Each row of a before or after table is a point. The points were changed in one or more steps. Then noise was added and the rows were shuffled. The steps act on how far a point lies along the listed directions, d1 being the first. Write out the steps. A step turns or swaps two directions, mirrors them in a line or flattens them onto one, adds a multiple of one to another, or multiplies one. Angles are multiples of 10 degrees, from the lower direction toward the higher: turns from -170 to 170, lines from 10 to 170 but not 90. Use the fewest steps. Two steps may share a direction if one is a turn and the other turns, adds or multiplies; they go together, in the order done. Otherwise the lowest direction goes first.
In the rows, zero is written as 128.

Directions:
(1): [114 187 143]
(2): [111 109 185]
(3): [ 69 119 108]
Before, 8 rows:
[[143  50 158]
 [106  82 143]
 [116 144 107]
 [137 161 117]
 [119 152 118]
 [147 154  86]
 [167  30 150]
 [100  74 104]]
After, 8 rows:
[[101 126 151]
 [159  95  30]
 [ 89  96 156]
 [171 116  59]
 [126 120 153]
 [116 134 153]
 [179  90 124]
 [176 118 105]]
Steps: turn d2 and d3 by -150 degrees; turn d1 and d2 by 30 degrees

Directions:
(1): [ 92 151 129  74 184 127]
(2): [ 65 120 180 154 115 145]
(3): [120 210 122 142 103 116]
(4): [152 143 143 104 115 206]
Before:
[[128 225 159 143  77 188]
 [119 112 143 187  87 104]
 [ 94 171 171 125 127 156]
 [104 154 136 115 128  91]
 [121 148 146 179  84 142]
 [ 93 197 178 143  98 190]
 [181  84  83 103 159 137]
 [ 69  78 149 119 163  97]]
After (8 x 6):
[[101 103 146 118 137 101]
 [146 119  82  94 164  65]
 [131 212 107 144 106 122]
 [119  55 188 143 108 209]
 [141  75 148 122 144 147]
 [133  83 143 135 130 164]
 [147  42 159 127 133 185]
 [141  97 122 120 139 134]]
Steps: flatten d1 and d4 onto the line at 120 degrees; turn d2 and d3 by -120 degrees

Directions:
(1): [104 120  88  90 164 167 141 142 145  52 165]
(2): [ 55 105 157 133 117 121  57 145 157 141 162]
(3): [121 184 163 110 148  79 160  95 132 133 196]
(4): [154 152 102 126  85  83 132 176 205 113 122]
(5): [167  48 145 155 175  81 131 121 148 111 144]
(6): [ 75 147  98 141 163  76 122  90 133 104  63]
Before:
[[ 62 113 109 117 108 196  85 146 107 113 141]
 [ 43 154 110 100 162 110  92 114 111 105 132]
 [ 91 161  80 140 175  54 154 140 198  85 146]
 [126 161 149 139  99 141 129 135 109 181 129]
 [195 131 128 103 139 160 147 121 145 102 162]
 [136 137  86 126 114 185 125 142 123 122  62]
 [ 88 145  97 121  88 149  88 150 207  99 181]
 [137  72 170 146 117 102  75 180 193 140 156]
 [158  92  96 139 159  79 179 136 174  66  66]
 [ 85  95  87 128 165 147 140  86 129 114 101]
 [ 85  61 171 156 152  60  72  93 120 167 101]
 [142 119 134 152 107 122 119 139 134 143  81]
 [102 129 139 164 119 146  78 143  84 165  82]
 [136 134 132 113 136  86 138 155 221  98 224]]
After:
[[168 147  58 164 100  95 141 115 182 109  49]
 [142 121 161 140 155  72 101  91 163 131 139]
 [113 122 102 114 167 151 150 134 132  86 151]
 [162 223 110 153  71  85 168 162 160 190 111]
 [118 155 187 137  42  97 108 176 180 187 138]
 [125 184  99 111 119 146 140 110  59 151  72]
 [ 57 127 119 130 127 145  71 140 159 121 108]
 [223 155 111 158 110  40 183 131 190 148 100]
 [107 111 107 128 150 203 103 160  88  99 126]
 [121 114 127 125 111 160 112 165 154 112 139]
 [228  81 120 148 115 130 144 183 170 120  92]
 [190  96 132  99  92 225 146 150  66 157 138]
 [ 89 128 132 136 102 164 118  95 103 195 110]
 [ 92 100  88 154 145 144 110 103  86 111  48]]
Steps: turn d5 and d6 by 70 degrees; turn d1 and d6 by 140 degrees; mirror d2 and d3 in the line at 110 degrees; multiply d4 by 1.3
